Rows are points. Each copy is the shape, with its points in the same order, turned, moved and blurred by noise. Some copies are also mirrored. Which?
In the rows, 128 means zero.

Shape:
[[167 129]
 [102  98]
 [181 151]
 [132 123]
 [131 165]
 [ 71 128]]
Copy 1:
[[103 108]
 [161 146]
 [ 75 102]
 [123 136]
 [ 84 155]
 [155 190]]
Copy 1 is: mirrored
Copy 2, 6 rows:
[[153 118]
 [ 86  88]
 [168 140]
 [118 112]
 [116 154]
 [ 57 120]]
Copy 2 is: only turned

Shape (9 x 3):
[[ 70 149 139]
 [118 164 168]
 [134 169 151]
 [143 103 158]
 [ 77 147 135]
 [112 123 142]
 [129 127 131]
 [ 79  99 121]
 [161  69 173]]
Copy 1, 9 rows:
[[ 74 142 176]
 [128 161 183]
 [133 167 160]
 [152 102 157]
 [ 79 141 167]
 [107 120 154]
 [128 124 147]
 [ 75 104 141]
 [162  63 158]]
Copy 1 is: only turned
Copy 2:
[[ 81 193 140]
 [144 195 154]
 [150 191 134]
 [145 132 162]
 [ 87 187 139]
 [117 151 145]
 [125 148 131]
 [ 70 141 140]
 [156  98 184]]
Copy 2 is: only turned
Copy 3, 9 rows:
[[ 79 139 128]
 [121 164 162]
 [136 164 139]
 [144 105 168]
 [ 78 141 125]
 [120 118 137]
 [136 121 132]
 [ 84  87 132]
 [157  83 194]]
Copy 3 is: only turned

Shape, 9 rows:
[[ 98 119  95 148]
 [123  93 135  71]
 [143 125 139 142]
 [163  81 140 124]
 [118 115 157  84]
 [113  96 170  51]
 [138 194 134 107]
 [150 112  89 106]
 [ 99 134 123 152]]
Copy 1:
[[ 97 115 102 144]
 [146  85 131  79]
 [142 128 147 145]
 [182 103 130 135]
 [137  92 158  90]
 [148  66 163  62]
 [107 175 169  97]
 [149 134  97 107]
 [ 94 121 135 148]]
Copy 1 is: only turned
Copy 2 (9 x 4):
[[ 95  88 120 154]
 [ 97 120 143  63]
 [132 125 130 133]
 [156 114 136  89]
 [ 92 135 159  90]
 [ 86 139 177  53]
 [ 94 187 109 135]
 [114 100  93  94]
 [ 94 113 132 164]]
Copy 2 is: only turned
Copy 3, 9 rows:
[[122 101 103 137]
 [158  68 169  86]
 [159 131 144 130]
 [200 100 153 126]
 [143  93 185  98]
 [148  65 209  87]
 [117 169 155  79]
 [168 102 116  86]
 [117 122 127 143]]
Copy 3 is: only turned

Shape:
[[100 207 150 117]
 [169 139 143  73]
 [ 91 112 112 118]
 [108 168 105 129]
 [ 93 105 121 182]
 [132  97 129 105]
 [146 140 132  91]]
Copy 1, 7 rows:
[[ 90 194 124 156]
 [175 194 132  93]
 [115 116 149  97]
 [100 149 108 124]
 [123  76 139 149]
 [162 131 152  95]
 [152 172 130 104]]
Copy 1 is: only turned
Copy 2:
[[ 72 203  91  88]
 [136 145 134  48]
 [ 99 110  92 123]
 [108 171  79 117]
 [ 94 125 118 177]
 [122 107 126 101]
 [124 145 119  69]]
Copy 2 is: only turned
Copy 3, 7 rows:
[[107 212 113  99]
 [ 73 126  60 127]
 [132 115 128  87]
 [148 167 111 111]
 [146 119 181 128]
 [103  96 106 110]
 [ 98 135  83 117]]
Copy 3 is: mirrored
Copy 4, 7 rows:
[[ 68 192 158 145]
 [137 164 117  68]
 [149 133 126 174]
 [ 89 159 124 159]
 [132  93 141 171]
 [166 135 121 113]
 [129 155 116 100]]
Copy 4 is: mirrored

Shape (12 x 6):
[[158  63  79 122 153  61]
 [142 138 187 143 114 174]
 [100 145 135 126 102 137]
 [115 198  84  93 123  85]
 [117 130 117 152 111  76]
 [143 172  87  99  90 163]
 [150 149 170 110 148  94]
 [133  97 107 111  95 124]
 [184 192 115  98  88 124]
 [120 103 159 101 122 110]
 [109 134 148  98 128 182]
 [147 118 145  91 146 161]]
Copy 1 (12 x 6):
[[154  53  52 112 114 104]
 [109 150 182 116  98 167]
 [ 92 158 124 100 116 126]
 [146 177  87  82 172  75]
 [109 124  95 124  96  82]
 [136 192  91 107 151 160]
 [154 110 153  87 117 104]
 [123 123  76  96 107 155]
 [187 188 117 106 126 137]
 [108 107 125  62 106 130]
 [ 91 146 151  88 148 171]
 [126 109 139  84 140 175]]
Copy 1 is: only turned
Copy 2 (12 x 6):
[[176  99 112 202 163  79]
 [ 89 129 161 109 142 189]
 [ 97 116 126 122  98 135]
 [132 161 129 128  62  68]
 [121 121 139 183  98 114]
 [148 152  95  91  90 142]
 [126 136 191 133 137 112]
 [147  90 112 141 124 133]
 [174 175 144 103  82 140]
 [119  84 161 128 135 118]
 [ 90 111 120  76 140 141]
 [123 117 138  90 168 127]]
Copy 2 is: only turned
Copy 3, 12 rows:
[[167 164  57 185  91 149]
 [152 106 192  93 117 112]
 [100 143 150 118 121 119]
 [ 88 208  91  75 137 142]
 [121 180 120 145 125 101]
 [ 89 127 101  62 105 115]
 [171 179 156 105 120 159]
 [115 132 115 141  77 125]
 [125 171 115  39  88 112]
 [137 145 158 142  95 154]
 [103 100 163  97 125 153]
 [141 106 139 104 104 171]]
Copy 3 is: mirrored

Shape, 13 rows:
[[163 111 110 146 160 151 141 126]
 [114 165 224 142 124  76 171 125]
 [105 125 106 108 107 128 177 143]
 [106 102 161 136 156 132 159 109]
 [136 107 108  64 147  80 172 125]
 [119 117  94 159  66 131  40 135]
 [110  96 105 150 156 133  45 130]
 [114 122  95 135 163 133 166 121]
 [136  91 103 156  85 149 149 179]
 [126  93 173 124 144  71 137 114]
 [120  88  98 159 118 116 117 143]
 [112 124 183  67 164 147 116 119]
 [138  95 129 115 127 151 180  97]]
Copy 1 (13 x 8):
[[103 169 105 150 153 138 130 148]
 [132 115 212 177 177  98 200 102]
 [126  93 110 113 139 128 170 142]
 [ 74 128 146 157 154 144 168 116]
 [102 134 121  60 169 108 169 112]
 [140 121 128 155  55  97  59 121]
 [ 93 140 123 154 114 135  51  91]
 [101 128  83 141 163 139 155 119]
 [119  98 114 143 122 110 117 200]
 [ 74 135 178 130 162  92 149 100]
 [ 92 113 109 146 125  98 102 138]
 [105 146 187 113 143 190 150  94]
 [ 81 149 116 129 127 140 186 148]]
Copy 1 is: mirrored
Copy 2, 13 rows:
[[156 129 115 158 172 148 115 106]
 [ 68 138 182 207 113  56 130  90]
 [ 85 118 100 141 128 136 169 105]
 [105 102 142 165 159 119 129  66]
 [ 95 123  73 129 175  70 155 106]
 [166  77 134 104  63 149  91 157]
 [179  69 158  99 141 133  94 122]
 [140 118 120 145 165 139 170  86]
 [109  88 103 169 122 180 133 157]
 [105  85 132 170 151  62 111  92]
 [146  71 118 154 131 135 134 129]
 [ 78 132 157 107 173 102  92  78]
 [102 123  86 161 150 143 123  67]]
Copy 2 is: mirrored
Copy 3, 13 rows:
[[160 101 116 151 146 140 153 104]
 [182 181 200  71 167  68 124 125]
 [148 128 129  69 116 163 124 118]
 [135 134 157 101 154 112 184 102]
 [163 130  75  65 123 107 147 150]
 [ 87 135 150 177 115 160  61 145]
 [ 84 113 122 181 176 141 119 147]
 [145 108 106  97 155 147 150  88]
 [149  77 159 118  97 167 110 125]
 [126 138 147 103 140  62 154 148]
 [109  94 139 132 127 134 112 113]
 [145 171 141 120 173 129 192 177]
 [158 136 133 115  91 136 187  98]]
Copy 3 is: mirrored
Copy 4:
[[161 109 109 145 145 111 132 157]
 [ 90 139 244 137 152 105 131 124]
 [110 156 123  96 121 118 164 141]
 [113 109 154 126 168 151 136 147]
 [111 145 114  55 159  80 120 135]
 [126 105 106 151  20 129  83 124]
 [116  91  88 154  96 147  52 161]
 [117 138  93 131 159 114 146 144]
 [147 117 118 121  71 111 173 177]
 [ 94  87 177 102 155 103 103 138]
 [105  90 103 129  92 115 131 159]
 [146 154 169  86 164 166  77 159]
 [160 112 127  94 157 133 160 127]]
Copy 4 is: only turned

Shape:
[[133  74  89  69 183  99 122  73 101]
 [103 156 111 153 143  68  95 103  74]
 [133 140 141 136 153 111 168 175 162]
 [115 147  78 107 104 119 176 126 159]
 [126 116 100 134 101 145 111 129  74]
 [118  74 153 144 111 130  85 172 150]
 [106 156  88 150 144 157 153 102  76]
 [150 156  99  64 104 130 156 116 117]
 [110 111 110 150 115 158  95 158 148]
 [ 92  56  97 133 144 132 153 140  66]
 [148 148 176 135 110  98 177 106 147]
 [180  74  99 107 123 125 163 129 117]]
Copy 1:
[[ 91 108 122  96 182 117  54  91 158]
 [183 116  95 150 105 142  69 100 118]
 [140  99  94 109 133 115 188 154 134]
 [ 88 133  67  94  96 103 128 159 134]
 [107 104 134 119  89 141  97 104  77]
 [102  75 168 164 104 154 163 129 138]
 [124 139  78  89 114 163 100 106  69]
 [103 135 120  70 111  79  96 157 108]
 [ 88 106 131 159 106 159 150 142 102]
 [ 86  53 104  90 120 164 106  72 108]
 [162 148 123  82  93 107 165 123 160]
 [ 78 102 128  90 130  80 136  86 116]]
Copy 1 is: mirrored
Copy 2:
[[ 98  85 175  63 141 141 156  48 134]
 [ 68 108 128 102 106  98  77  98  91]
 [130  94 136 144 180 124 114 172 145]
 [112  92 113  89 122 168 143 177 136]
 [108 142 137 126 112 173 120 104  72]
 [102 123 188 175 150 192  76 121 131]
 [ 91 124  76 110 140 144 142 104  79]
 [134 141 140  77 108 143 174 147 129]
 [ 97 132 141 139 157 200  86 131 121]
 [ 95  72 162 133 153 177 146  87  55]
 [131 103 117 164 107 103 136 146 170]
 [173  88 157 110 132 175 148 102 122]]
Copy 2 is: only turned
Copy 3:
[[132 132 121 141 206  59  79 135  69]
 [ 88 150 130 174 111 101 120  79  96]
 [130 119 160  87 128 101 173 145 156]
 [143 141  80  80 145  70 151 109 158]
 [124 126  65 157 126 130 125 141 110]
 [102  83 129 119 151 170 105 154 164]
 [120 173  74 139 141 115 173 116  86]
 [162 140  78  88 112  67 117 142 115]
 [100 132  94 110 150 159 128 148 164]
 [104  85  82 164 185 109 160 153  93]
 [184 109 150  94 112 113 154  86 118]
 [187 105  98 142 170  84 129 161 134]]
Copy 3 is: only turned
Copy 4 (12 x 9):
[[ 82  60 118 113 147 106 145  66  99]
 [ 85 150 143 158 123 135  90 146  81]
 [148 172 116 113 135 109 201 169 147]
 [101 177  92 141  81 116 183  98 158]
 [131 147 127 124 118 170  90  96 142]
 [204 110 147 120 102 113 116 148 156]
 [ 70 171 116 143 165 159 118 107 154]
 [ 90 169 101  84  89 124 152  83 123]
 [163 140 109 135 106 112 107 138 173]
 [124  87 127 141 156 197 139 105 157]
 [139 196 172 123 109 112 193 115 109]
 [150 128 100 107 144 146 171  76 114]]
Copy 4 is: only turned

Shape, 16 rows:
[[166 126 163 121 138 140 138 110 108  97 125]
 [108 132 151 111 153 147 127 144 112 111 135]
 [104  88 129 155 139  89 134 155 116 128 125]
 [145 115 126 157 124 127 112 122 192 122 117]
 [110 134 150 105 136  94 107 152 150 123 210]
 [124  77 125 143 104 157 149 140 124 107 143]
 [203 145 148   7 139 174 134 147 115 144 163]
 [112 118  82 151 114 123 139 110 112 100 154]
 [119  92 114 148 145  98 166  77 137 122 155]
 [128 149 143  75 146 196 151 133 127 161 123]
 [125  94 150 164 115  91 139 131 119  97 123]
 [105 146 146 147 101 103 149  91 128 158 119]
 [120 136 125 159 133 110 160 134 154 145 209]
 [127 120 140 107 124 107 166 132 129  84 116]
 [116 149 131 140 147 131 115 142 130 166 146]
 [157 143 110 142 139 136 165 144 114  87 113]]
Copy 1:
[[150 124 153 119 155 135 144 104 152  94 118]
 [104 122 151 138 164 152 122 141 131 123 111]
 [108  81 127 149 124  98 137 152 142 143 125]
 [116 134 140 156  81 144 124 104 182 143 117]
 [ 66 147 158 135 148 115 114 169 178  96 176]
 [124 108 120 161 110 162 159 127 129 100 145]
 [163 182 119  53 187 210 136 154 156 104 171]
 [102 139  86 164 128 104 149 111 129 106 131]
 [ 85 106 113 153 142 109 177  93 183 145 141]
 [117 170 144 103 161 210 140 126 118 157 121]
 [121  84 144 143 107  97 155 121 156 106 113]
 [ 88 146 149 116 110 100 176 103 125 156 116]
 [ 86 164 139 181 129 106 158 143 163 138 186]
 [122 117 125 119 136 130 172 140 159  94  99]
 [100 154 148 147 142 129 121 138 129 161 137]
 [164 141 117 161 145 126 154 132 144 110  94]]
Copy 1 is: only turned
Copy 2, 16 rows:
[[165 146 166 125 148 121 122  99 108 125 113]
 [118 143 151 116 142 148 120 133 120 128 124]
 [114  87 121 140 106  98 114 142 120 112 128]
 [178 107 111 159 128 137  71 111 154 106 131]
 [118 127 178 142 116 122  83 158 185 167 138]
 [148  97 152 140  87 160 138 110 121 109 130]
 [201 153 192  31 162 154 133 129 150 197 139]
 [134 104 118 177 105 143 140 110 119 155 107]
 [135  87 133 177 125  99 137  78 135 146 144]
 [150 166 137  74 153 166 125 117 118 144 186]
 [135 108 136 159  94  90 110 111 125  93 103]
 [133 162 104 153  91  92 101  84 130 132 160]
 [145 118 151 192 102 117 120 150 157 166 176]
 [142 136 138 124 130 103 147 116 158 105 104]
 [137 140 119 135 124 127  86 148 122 157 161]
 [180 142 123 139 138 131 157 135 111 125 101]]
Copy 2 is: mirrored
Copy 3, 16 rows:
[[159 126 168 129 124 120 146 124 112 106 124]
 [119 128 127 127 144 155 142 119 103 112 143]
 [ 89 105 112 178 136 105 122 148 127 142 120]
 [123 116 143 144  97 149 117 141 199 131 103]
 [101 142 122 114 173 115  95 119 164 128 188]
 [128  76 146 160  89 131 136 112 133 125 159]
 [212 102 118  22 146 133 140 144 109 128 168]
 [121 128  93 165  88 103 151  95 138 107 145]
 [ 97 114 125 149 112  84 161  79 156 137 113]
 [157 109 123  86 131 193 176 121 108 144 149]
 [101 109 159 168 102  92 118 137 133 127 125]
 [100 170 139 145  93 134 149 106 126 177 125]
 [ 99 136 120 158 153 113 163 103 187 149 185]
 [ 99 114 154 117 102 102 153 134 114 100 129]
 [128 146 113 147 144 156 137 125 145 150 143]
 [141 118 140 158  94 118 183 149 127  87 136]]
Copy 3 is: only turned

Shape (16 x 12):
[[108  96 102 135 115  87 167 124 112  74 144 164]
 [130 158 149 130 170 131 155  92  92 120 156 127]
 [164 151 122 155 165  75  95 161 153 168  71 158]
 [126 162  75 146 138 132 123 121 114 102 185 126]
 [147 162 123 199 148 150 131 162 105 142 140 127]
 [124 126 181  85  98 123 135 152 176 139 125 146]
 [ 62 115 175  99 105 118 104 107 150 126 120 102]
 [118 178 100 167 161  75 145 182 141 168 131 179]
 [ 97  99 109  88  98 154 164  88 172 125 141 111]
 [173 145 143 134 182  84  93 196 153 167 109 135]
 [107  93 153  79 103  84 137 129 154 174 136 101]
 [170 161 145 171 115  58 132 149 130 156 105 135]
 [ 92 122 111  83  94 154 157 113  71 110 134 114]
 [112 131 122 143 103  82 182  93  98 123  81 181]
 [141 188  99 170 160  81 173 171 128 108  98 126]
 [ 92 100 122 145 135 155 177 116 105 115 147 106]]
Copy 1:
[[ 80 142 126 121 114  95 127 120 143  72 184 136]
 [128 169 175  91 147 127 132  92 139 114 102 148]
 [163 175  63 121 119  87  88 166 153 161 103 185]
 [148 135 159 102 122 121  82  76 127 122 180 151]
 [167 169 164 163 150 128  90 117 125 124 120 176]
 [146 104 107 103  94 153 171 181 131 125 122 147]
 [118 117 137  86  87 172 119 177 164 117 116  86]
 [153 205 117 132  74  94 103 146 119 151 149 210]
 [125  93 117 113  89 170 162  95 180 122 149  99]
 [154 159  87 116 144 112  97 177 125 188 114 209]
 [114 124 101 109  98 144 163 172 130 174 140  92]
 [160 157 119 143 113  61 110 169 122 152 101 151]
 [108 141 130 110 104 164 127  95  96  82 132  84]
 [117 184  98 137  80  73 143 127 151  65 107 119]
 [127 149 132 145  84  73  83 111 117 126 101 202]
 [ 96 147 155 146 126 166 129 100 154 106 139 115]]
Copy 1 is: mirrored
Copy 2:
[[ 98 119 130 140 135  47 100 125 130 121 179 149]
 [124 176 123 155 169 120 165 140 107 119 155 146]
 [161 153  86 158 195  92  89 159 181 188 101  94]
 [139 164  70 135 137 101 137 124 141  97 198 122]
 [159 134  57 197 148 114 138 173 136 133 156 118]
 [114 124 145  97 119 128 113 183 176 146  98 139]
 [ 88  96 134 102 160 172 109 132 150 108 114 139]
 [126 175  77 192 165  92  99 150 218 173 153 132]
 [102 123 158 113  81 137 125 106 138 102 138  95]
 [143 163  83 149 199 101 102 213 188 159 108  80]
 [ 59 114 138 103 143 127 140 144 175 141 105  92]
 [143 124  77 157 183  72 145 149 182 170  97 124]
 [ 66 141  96 126 101 121 125 115  84 104 138 138]
 [108 128 130 165 141  62 108  87 123 183 122 167]
 [148 169  76 205 161  52 110 142 180 106 116 139]
 [ 94 119 125 177 121 116 137 139 103  93 169 121]]
Copy 2 is: mirrored

Shape (15 x 12):
[[110 154 125  90  82 169 151 112 137 105  90  98]
 [101  97 146 136 161 119 141 167 128 153 119 168]
 [101 151 105 112 115 169  69  80 146 163 162 140]
 [100 138 177  52 160 156 123 104  88 153 158 153]
 [130 131 113  60 119  74 139 158 133 173 165 167]
 [100 147 154 123 164 142  67  96 117 189 102 168]
 [165 113 164 112 138  98 124  94 128 124  96 182]
 [154 110 118 132  87 137 136 155 155 127 190 152]
 [109  86 107  57 140  92 153 103  62 173 153 136]
 [106 142 111 101 155 138 158 155 142 141 170 195]
 [191 115 126 113  97 172 117 141 105 142 144 146]
 [112 125 141 134 100 126 113 154 100  98 170 193]
 [121  88 103  94 140  97  98 163 116 105  93 115]
 [149  96 124  79  61 164  85  87 139 131 103 135]
 [163  69 129 128 139 100 116 162 122 135  91 101]]
Copy 1:
[[113 141 119 110 115 182 122  91 117 123  99  76]
 [112 119 165 146 121 135 147 199 155 187 114 140]
 [128 110  86 161 128 201  98  97 137 164 161 169]
 [ 95 150 174 113 162 197 168 106 157 197 161 145]
 [144 155 145 102 108 115 142 149 193 176 186 136]
 [122 141 132 149 136 186 102 137 144 213 103 194]
 [146 126 191 121 149 128 143 126 156 131  87 174]
 [156  95 155 155  86 144 152 149 132 113 177 117]
 [112 111 154  91 157  97 145 104 152 229 172 132]
 [115 117 118 117 123 160 188 180 169 149 166 141]
 [186  90 169 104 110 172 141 130  89 143 149 138]
 [ 95 108 161 120  81 147 165 138 113 126 155 170]
 [ 97 120 159  88 138 113  64 160 133 139 123 116]
 [157  84 161 115 106 183  82  70 144 137 116 127]
 [141 107 193 120 138 108  77 181 117 149 108 105]]
Copy 1 is: only turned
Copy 2:
[[100  85 131  70 107 163 119 146 146 146 113  98]
 [114 156 103 136 108 132 136 139 101  99 103 197]
 [131 137 131 116 135 203  98  96 133 149 192 143]
 [109 133 184  86 163 140 125 127  62 128 150 172]
 [156 174 117  86  73  98 116 139  79 151 162 173]
 [ 92 136 136 143 152 162  94  85 122 160 143 211]
 [132 111 147 118 126  82 141 110 163 134 130 197]
 [186 164 128 116  77 160 155 159 142 115 152 139]
 [168 108 128  89 111 101 116  90  29 117 138 159]
 [116 158 100 112 107 139 160 168  93 121 177 177]
 [195 118 143 102 115 174 155 151 137 159 119 170]
 [154 126 155 162  95 141 122 190 119 108 165 169]
 [160 121  84 100 130 108  66 148 125 111  93 159]
 [165  84 152  67 104 175  93 106 173 137 140 159]
 [181 137  96 112 122 114 110 120 141 116  54 167]]
Copy 2 is: mirrored
Copy 3, 15 rows:
[[103 115 150  80  97 142 135  86 152 139  97  55]
 [131  90 118 162 152 119 120 128  82 143  76 140]
 [115 107  95  92 111 158  68  85 146 146 163 147]
 [134 111 172  66 149 169 109  99  67 151 128 152]
 [167 111 101  81 111  87 142 154  86 118 118 159]
 [128 136 123 124 150 133  58  60 104 175 111 164]
 [181 136 135 133 141 135 129  68 124 101  70 148]
 [165  60 110 138  78 145 128 147 139 102 124 130]
 [161 118 122  81 164 107 153 105  45 113 167 119]
 [125 100  94 111 120 157 149 155  96 147  98 168]
 [211  95 124 124  84 167 113 108 119 137 123  96]
 [133  94 116 140  73 162 110 120  75  85  97 146]
 [148 124 106 119 156 107  87 134  99  90  81  68]
 [173  85 110  72 105 140  90  42 148 109 112  81]
 [187 104 128 159 161  94 100 128 115 109  92  67]]
Copy 3 is: only turned
